Each row is a point. To make a cloud, some directions were put in groups of two or more. Within a group, all points are equally far from the middle, so they leave a hole (a ring in 2 directions, a hollow ball in 3). The other directions are filled evenly. Then the cloud was stretched, turned, moved and blurred a little. How many holes are there, and how many directions does each take, smallest first?

Cloud (22 x 3):
[[-61  12  33]
 [ -8 -50 -70]
 [  2  51  62]
 [-46  38   5]
 [  1  58  -6]
 [ 21  45  76]
 [ 32 -39 -12]
 [ 39 -57  -1]
 [ 20  15  51]
 [ 28 -25   8]
 [ 20  -8  -2]
 [-32 -62 -39]
 [ 40  23 -24]
 [ 30 -46  37]
 [ 32 -54  23]
 [ 26  -3 -65]
 [  4 -61  -7]
 [-32 -34 -35]
 [-17 -17 -23]
 [  3  47 -27]
 [ 37 -22 -58]
 [ 17  34   4]]
Holes: 0

Cloud (27 x 4):
[[ 44 -30  28 -42]
 [ 42 -57  16 -22]
 [-45 -35  -9   0]
 [-47 -39   3   2]
 [ 24  61  17  56]
 [ 49 -17  -7   4]
 [-21  11 -66  12]
 [-73  -5  -4 -62]
 [ 62  -6  -8  42]
 [-59  -3 -16 -14]
 [ 60 -31   8  31]
 [ 37 -37  -5 -11]
 [-50  18  -3   3]
 [-58  32 -47  -2]
 [-28  45 -18  78]
 [ 23 -46 -15  59]
 [-38  -3   8  41]
 [ 30 -15  62 -23]
 [ 16 -52 -14   0]
 [ 16  16 -63  16]
 [ -1  77   0  38]
 [ 22  39  16 -40]
 [-19  23  32 -83]
 [ 25 -47 -15  29]
 [ 17  15  30 -68]
 [-16  48   9  54]
 [ -4  36  26  51]]
Holes: 1 (2)

Cloud (50 x 6):
[[-14  -8  43  80  -8 -16]
 [-33  33  -6 -21 -59  13]
 [ 34  79  -8  29  34   5]
 [-41  36  -9  54  33  15]
 [ 24   1  22   7  96  47]
 [-29  -1  77  12 -50  -8]
 [-24  21  52 -20  41  39]
 [-35  61  41   1  27  -4]
 [ -3 -10  63 -24 -42 -31]
 [ -5  73  16  -3  60  -4]
 [ 12  74 -16 -37   9   0]
 [ 22 -69 -21  14  21  65]
 [ 26  33  -5 -56  66   5]
 [ 32 -33 -49  26  46  16]
 [  4  32  34  36   2 -55]
 [-18 -23 -25 -37   6 -31]
 [-60  41  26 -10  17   0]
 [ 27  39  34  67  29  42]
 [-18  52 -27  49   3   4]
 [-26  62 -10 -36 -22 -11]
 [ -3 -80 -12  -3 -11  48]
 [-13 -11  -5 -71  13   4]
 [-25  10 -43 -24  -6  27]
 [ 47  16  -3  46  20 -40]
 [-51   6   1  47  51  30]
 [  2 -11  21 -64  33  33]
 [ -2 -64  57 -19   2  18]
 [  5  30  32  52   4 -47]
 [ 20  38  -5  80  -4  -6]
 [ -1  39  67  42  18  26]
 [ -3 -13 -26   9  41 -39]
 [ -2 -57 -11  62  65  46]
 [ 19  37 -35  24  -1  45]
 [ 12  79  34  25  36  -7]
 [  0  27   9 -68  28  23]
 [ 39 -20  35  -1  82  11]
 [ -9  22  -9   1 -73  19]
 [-43  14   0  53  54  30]
 [ 25  23  -9  52  53  69]
 [ -5 -16  43  -2  59  67]
 [-10 -24  13 -19 -70 -34]
 [ 47  64  41  26  19   1]
 [-52  30  32 -23 -56   3]
 [  2  -8  36 -32  68  -9]
 [ 53   2  -8  67   4 -11]
 [ 31  11  -6 -31  66 -33]
 [-57  38  28 -33 -18   4]
 [ 64 -52   4  26  21  35]
 [-55   7  57  14  -5  44]
 [-75 -20  21   3  -1  42]]
Holes: 2 (2, 4)
